Each row is a point. Each copy is the shape, with its points in the same order, turned, moved and blurred by noise. Say if it was mirrored as well.

Shape, 7 rows:
[[  0 -51]
 [ 32  38]
 [ 46  36]
 [-37  19]
 [-24 -11]
 [ -9  -6]
 [  6 -18]]
Copy 1, 7 rows:
[[  2 -44]
 [ 23  47]
 [ 38  45]
 [-41  24]
 [-24  -9]
 [-12  -1]
 [  3 -10]]
Copy 1 is: only turned
Copy 2, 7 rows:
[[ 19  46]
 [ 20 -47]
 [ 34 -50]
 [-39  -7]
 [-15  18]
 [ -5   7]
 [ 14  14]]
Copy 2 is: mirrored

Shape:
[[ 25 -41 -25]
 [ 40 -20   1]
 [ 31 -32  -7]
 [-13  48   6]
 [  2 -24  -1]
 [-26  42  41]]
Copy 1 (6 x 3):
[[  9 -46 -28]
 [ 33 -27  -9]
 [ 18 -32  -7]
 [-14  46   4]
 [ -6 -27   4]
 [-14  55  43]]
Copy 1 is: only turned
Copy 2 (6 x 3):
[[ 26 -54  -3]
 [ 37 -25  11]
 [ 31 -40  10]
 [  0  43  -9]
 [  0 -27   7]
 [-13  53  21]]
Copy 2 is: only turned
Copy 3, 6 rows:
[[ 22 -55  -2]
 [ 41 -25  13]
 [ 28 -42   6]
 [-11  34 -15]
 [-13 -26  17]
 [-28  52  17]]
Copy 3 is: only turned

Shape, 10 rows:
[[-30 -11 -33 -18]
 [  4  12  -4 -25]
 [-17 -21 -18  -6]
 [-12 -14  23  -3]
 [  3 -40 -36  -4]
 [ 34  -7  45  18]
 [ 39 -30 -24   8]
 [-48 -25  56  81]
 [ 26 -14 -27 -21]
 [ 40  19  -6   5]]
Copy 1 (10 x 4):
[[  9  15 -26 -43]
 [ 25 -14 -14 -22]
 [ 12  17 -11 -37]
 [  3  -9  19 -12]
 [ 18  49  -8 -26]
 [ 19  -5  39  37]
 [ 43  47  -9   9]
 [-84   9  47  22]
 [ 48  19 -12 -14]
 [ 41   0 -20  28]]
Copy 1 is: mirrored
Copy 2:
[[-31  13 -26 -12]
 [  1  21   3 -26]
 [-21  -2 -16  -6]
 [-10 -18  18 -26]
 [ -3 -10 -43   4]
 [ 46 -24  39 -13]
 [ 38 -19 -33   3]
 [-31 -59  80  38]
 [ 23  12 -39 -19]
 [ 51  17   7  -5]]
Copy 2 is: only turned

Shape (10 x 6):
[[ 12  64 -23   8 -40  23]
 [ 46  33 -22  65   5  15]
 [ 32 -26  33   2  22  -9]
 [ 41 -25 -56  10  30  27]
 [-24  -6 -32  24   0  32]
 [-13   2  29  -7  11 -20]
 [-16   2 -24 -39 -53   5]
 [-18  -6  -9   6 -16  42]
 [ 29  13 -14   9  33 -30]
 [-11  -9 -60  18 -23 -32]]
Copy 1:
[[ 32  33 -11 -46 -57  10]
 [ 55 -20 -34  13 -32   7]
 [-13 -18   2  21  35 -18]
 [ 17 -38 -31  -4  12  57]
 [-16  10 -16  19 -35  49]
 [-45  -8  14  -2 -10 -23]
 [-30  48 -16 -50 -13  29]
 [ -7  33   6   4 -20  43]
 [ -2 -45 -29 -18 -12 -11]
 [-34  -1 -68 -12 -30  25]]
Copy 1 is: mirrored
Copy 2 (10 x 6):
[[ -4  40  24 -11 -10  72]
 [ 22  52 -21  30  34  48]
 [ 10 -27 -18 -13  52  -7]
 [ 19 -21 -61  36  -1  40]
 [-18   1   0  43 -19  18]
 [  6 -15  20 -20  16 -16]
 [-42 -13   5 -34 -38  34]
 [-32 -14  16  26  -5  31]
 [ 46   7 -23 -12  10   7]
 [-12  30 -38  -3 -44   0]]
Copy 2 is: mirrored

Shape (13 x 8):
[[ -35  -19   -5    2    9  -31   10    2]
 [  -1   12    0   14   13    5   14    2]
 [  28   18    7   14   12   -6  -23   -4]
 [   9    8  -16    0  -14    1    7   -8]
 [  18    7   11    9  -57   16    7   -6]
 [  13  -12    8  -29   14    8    2    8]
 [  12   12  -14   -5   15  -21  -22   31]
 [ -12   19  -16   12  -25    5  -18   -1]
 [  21   18   23    0  -32   13   11   39]
 [  30    0  -24   -6    0  -16    9   31]
 [ -46   18   -2   -6   -2   -3    5   -6]
 [   3 -121  -17    9  -11   15   17    4]
 [  13    6   10  -30   16  -67   16   -2]]
Copy 1, 13 rows:
[[ -6 -14  10 -11  23 -21   9   6]
 [ -3  20  -4   9  -6   1  -8  -4]
 [ 33  22  12  13 -34 -12 -12 -14]
 [-10  12  12   2 -31   2  17 -17]
 [-17  11  13  -8 -71   6  17  15]
 [ 21  -5  -5 -26 -14  23   0 -17]
 [ 42  22  23   5   6   1  16  -9]
 [ -7   5  36  22 -29   0  11  -2]
 [ 12  36   7 -16 -45  29  16  29]
 [ 25  26  -2  -4 -13   6  39 -17]
 [-30   3  40  -4   8   1 -10   4]
 [  4 -88 -62  -3 -19   3  51  10]
 [ 23  22  16 -55   7 -37  12 -19]]
Copy 1 is: mirrored
Copy 2:
[[-58 -26  -1  -7  -1   4   0   9]
 [-11  -8   4  23  -5   8 -14   9]
 [ 12  -5  22   9   5 -14 -30 -11]
 [-20  11 -11  11 -20 -12 -11  -2]
 [ -7  40  17  19 -33  -6  23  -8]
 [  7  -9 -12 -22   1  -5   0   7]
 [-17   5   8 -19   9 -16 -45  18]
 [-28  22  16   7 -27  10 -25 -18]
 [  6  44  17   2  -9   5   1  28]
 [-13  13 -12  -5  -7 -33 -26  32]
 [-46  -3  -6   5  -2  36 -12  -7]
 [-17 -59  14 -19 -83 -44  44  39]
 [-42  -2  -4 -17  52 -32   2   5]]
Copy 2 is: only turned
Copy 3 (13 x 8):
[[-41  -4  -9 -18  -4 -17  10   0]
 [ -6   6  14  11  21   5  20   4]
 [ -4  -1  20  39  20   0  -6 -22]
 [  1  11  -4   8   5   8  15 -29]
 [ 28  41   2  26 -33   7  20 -24]
 [ 21 -20  -4  -8   3   5  -8   7]
 [-22 -13 -25  24  21   7 -26  -8]
 [-24  21   4  18  -6  34   6 -24]
 [ 27  34 -15  36  -8  11  -4  19]
 [ -1  -6 -43  19  17  -4   2 -11]
 [-32  25   9 -20   2  19   4   3]
 [  8 -71 -16  -4 -71 -26  55  -3]
 [ -7   8 -19 -16  29 -52 -27 -18]]
Copy 3 is: only turned
